Each point is reached from the start by the listed moves, each made 0, 1 or 2 times, or once backwards (-1), plus a little noise. Is the number of moves made odd or even? Then give how often each move was made.

Moves:
(1): [ 0.56 -0.14  0.18]
(2): [0.08 0.14 0.37]
Start: [-0.29  0.03  0.01]
Points:
[-0.13  0.32  0.75] -> even (0, 2)
[-0.36 -0.09 -0.37] -> odd (0, -1)
[-0.26  0.01  0.01] -> even (0, 0)
[ 0.26 -0.11  0.17] -> odd (1, 0)

Moves:
(1): [ 0.20  0.06 -0.01 -0.03  0.14  0.00  0.03 -0.07]
(2): [-0.06  0.20 -0.03 -0.05 -0.18 -0.06 -0.02 -0.08]
(3): [ 0.23  0.07  0.35 -0.06 -0.03 -0.12 -0.05  0.28]
(4): [ 0.13  0.12  0.01  0.31 -0.12  0.01 -0.23  0.01]
(5): [-0.18  0.08  0.03  0.04  0.16 -0.08 -0.13 -0.05]
(6): [-0.06 -0.03  0.04 -0.19  0.04  0.28 -0.11 -0.04]
(7): [-0.06  0.05  0.21  0.10  0.11  0.17  0.33 -0.09]
(8): [ 0.04  0.13 -0.11  0.00  0.12  0.03  0.08  0.29]
Start: [ 0.00  0.17  0.01 -0.08  0.23 -0.32  0.26  0.04]
Points:
[-0.41  0.28 -0.29  0.19  0.20  0.01 -1.02 -0.63] -> odd (0, 0, -1, 2, 2, 2, -1, -1)
[-0.08  0.61 -0.11 -0.27 -0.36  0.25 -0.04  0.22] -> even (-1, 2, 0, 1, -1, 2, 0, 1)
[ 0.13  0.67  0.35 -0.38  0.77  0.57  0.81 -0.16] -> even (2, 1, 0, 0, 0, 2, 2, 1)
[ 0.40  0.82 -0.47  0.01  0.00  0.36 -0.12 -0.25] -> odd (2, 2, -1, 2, -1, 2, 0, 1)
[-0.17  0.40  0.49 -0.08  0.78  0.23  0.70 -0.32] -> odd (1, 0, 0, 0, 1, 1, 2, 0)

Moves:
(1): [ 0.34  0.11  0.05  0.02  0.03 -0.26 -0.02  0.05  0.10  0.00 -0.10 -0.03
  0.11  0.02  0.01 -0.05  0.03  0.02  0.06  0.07]
(2): [-0.05  0.36 -0.18  0.00 -0.05 -0.05  0.03  0.11  0.16  0.01  0.02 -0.07
  0.03 -0.02  0.02  0.12  0.19 -0.04 -0.06 -0.05]
(3): [-0.09  0.09  0.42  0.14 -0.04  0.21  0.04 -0.04  0.06  0.01 -0.13 -0.04
 -0.05  0.04  0.02  0.09 -0.07 -0.08  0.07  0.06]
(4): [-0.10 -0.03 -0.08  0.18  0.05 -0.02 -0.18  0.16 -0.01  0.03  0.03  0.12
 -0.13 -0.01 -0.21  0.03 -0.01  0.04  0.09  0.04]
(5): [-0.15  0.11 -0.05  0.03  0.27  0.04 -0.04  0.00  0.07 -0.13  0.02 -0.09
  0.07 -0.02  0.06 -0.03  0.00  0.18  0.10  0.00]
(6): [ 0.15  0.03 -0.08  0.07 -0.03  0.30 -0.02  0.08  0.03 -0.12  0.01  0.03
  0.08 -0.02  0.00  0.07  0.02 -0.04 -0.05  0.08]
(7): [ 0.05 -0.04  0.12  0.06  0.04  0.05  0.27  0.01 -0.08 -0.09 -0.03 -0.01
 -0.01  0.07 -0.18 -0.13 -0.01  0.09 -0.06 -0.04]
(8): [-0.03 -0.19  0.05 -0.01  0.10 -0.02  0.07  0.33 -0.03 -0.03 -0.04 -0.06
 -0.04 -0.15  0.00  0.00 -0.04 -0.01  0.01 -0.05]
(9): [-0.03 -0.11 -0.05  0.05 -0.14  0.04  0.03 -0.06  0.37 -0.07  0.09 -0.07
 -0.10 -0.10 -0.05 -0.10 -0.07  0.00  0.00  0.08]
(10): [ 0.03 -0.03 -0.18  0.05  0.27  0.12  0.02 -0.11  0.11  0.33 -0.02 -0.08
 -0.08  0.08  0.00  0.02 -0.11 -0.02 -0.04 -0.09]
(11): [ 0.05  0.00  0.01  0.07 -0.01 -0.04  0.05 -0.05 -0.01  0.09  0.44 -0.03
  0.06 -0.11 -0.01 -0.03 -0.07 -0.02 -0.04 -0.05]
(12): [-0.11  0.03  0.06 -0.16  0.08 -0.04  0.00  0.07  0.11 -0.05  0.05  0.28
 -0.11  0.12 -0.05  0.12 -0.05  0.08 -0.06 -0.11]
(13): [-0.12 -0.10 -0.06  0.12 -0.15 -0.03  0.09  0.14  0.14  0.14 -0.14  0.04
  0.26 -0.02  0.01 -0.03 -0.03  0.18 -0.02  0.03]
(14): [ 0.03 -0.06  0.02 -0.12 -0.06  0.06 -0.05 -0.02 -0.04 -0.03  0.14 -0.11
  0.04  0.38 -0.05  0.07  0.04 -0.10 -0.08  0.05]
(15): [-0.02  0.06 -0.06  0.00  0.05 -0.13  0.11  0.07 -0.04  0.04 -0.06  0.13
 -0.13  0.07  0.24 -0.06  0.07  0.04 -0.01  0.19]
(16): [-0.06 -0.20  0.06  0.05 -0.07 -0.12 -0.04 -0.12  0.06 -0.04 -0.09 -0.12
  0.01  0.00  0.04  0.25  0.26  0.19 -0.04  0.07]
(17): [-0.10 -0.12  0.04 -0.16  0.02  0.06 -0.18  0.04  0.04  0.10  0.09  0.02
  0.03 -0.08 -0.10 -0.17  0.24  0.05 -0.16  0.00]
(18): [ 0.09  0.10  0.09 -0.12 -0.17  0.04 -0.04  0.06 -0.01  0.07  0.07 -0.05
 -0.31  0.11 -0.03  0.03 -0.05  0.37  0.15  0.04]
Start: [-0.04 -0.29 -0.16  0.08 -0.07 -0.24  0.10  0.07  0.04 -0.16 -0.12  0.16
  0.10 -0.16 -0.17  0.29  0.13  0.06 -0.12  0.11]
Points:
[ 0.04 -0.13  0.34  0.10 -0.03 -0.78  0.03 -0.17  0.75 -0.06  0.04 -0.55
  1.24 -0.07 -0.18  0.35  0.72  0.02 -0.41  0.05] -> even (2, 1, 1, -1, 1, -1, 0, 0, 0, 0, 1, 0, 1, 1, -1, 1, 1, -1)
[-0.73 -0.21 -0.97  0.31 -0.14 -1.03  0.09 -0.05  0.94 -0.13 -0.02  0.50
  0.95 -0.08  0.14  1.17  0.53  0.62 -0.34  0.03] -> even (0, 1, -1, 0, 1, 0, -1, -1, 0, 0, 1, 2, 2, 0, 0, 2, -1, -1)
[ 0.13 -0.36  0.45 -0.32 -1.32 -0.65 -0.55  0.18  1.52  0.54  0.64  0.32
 -0.21  0.71 -0.93  0.47 -0.07  0.81 -0.07  0.33] -> odd (2, 0, 1, 1, -1, -1, -1, -1, 2, 0, 1, 2, 2, 2, -1, 0, 1, 2)
[ 0.30 -0.47 -1.39  0.15  0.58  0.00 -0.25  1.01  0.58  0.40  0.08 -0.19
  0.73  0.17 -0.53  0.44 -0.06 -0.69 -0.44 -0.18] -> even (1, 1, -1, 1, 0, 1, -1, 2, 0, 2, 0, 0, 1, 2, -1, -1, 0, -1)
[ 0.55 -0.23 -0.14 -0.55 -0.07  0.95  0.02 -0.25 -0.39  0.46  1.28 -0.14
 -0.50  0.86 -0.46  0.95 -0.27  0.07 -0.58 -0.28] -> odd (-1, 0, 0, -1, -1, 2, 0, 0, -1, 2, 2, 1, -1, 2, -1, 0, 0, 2)
[ 0.90 -0.65 -0.26 -0.27  0.39  0.08 -0.34  1.05 -0.65 -0.18  1.17  0.22
 -0.08 -0.18 -0.59 -0.09 -0.08  0.05 -0.16  0.13] -> even (1, -1, -1, 1, 0, 2, 0, 2, -1, 0, 2, 0, -1, 1, 0, -1, 1, 1)
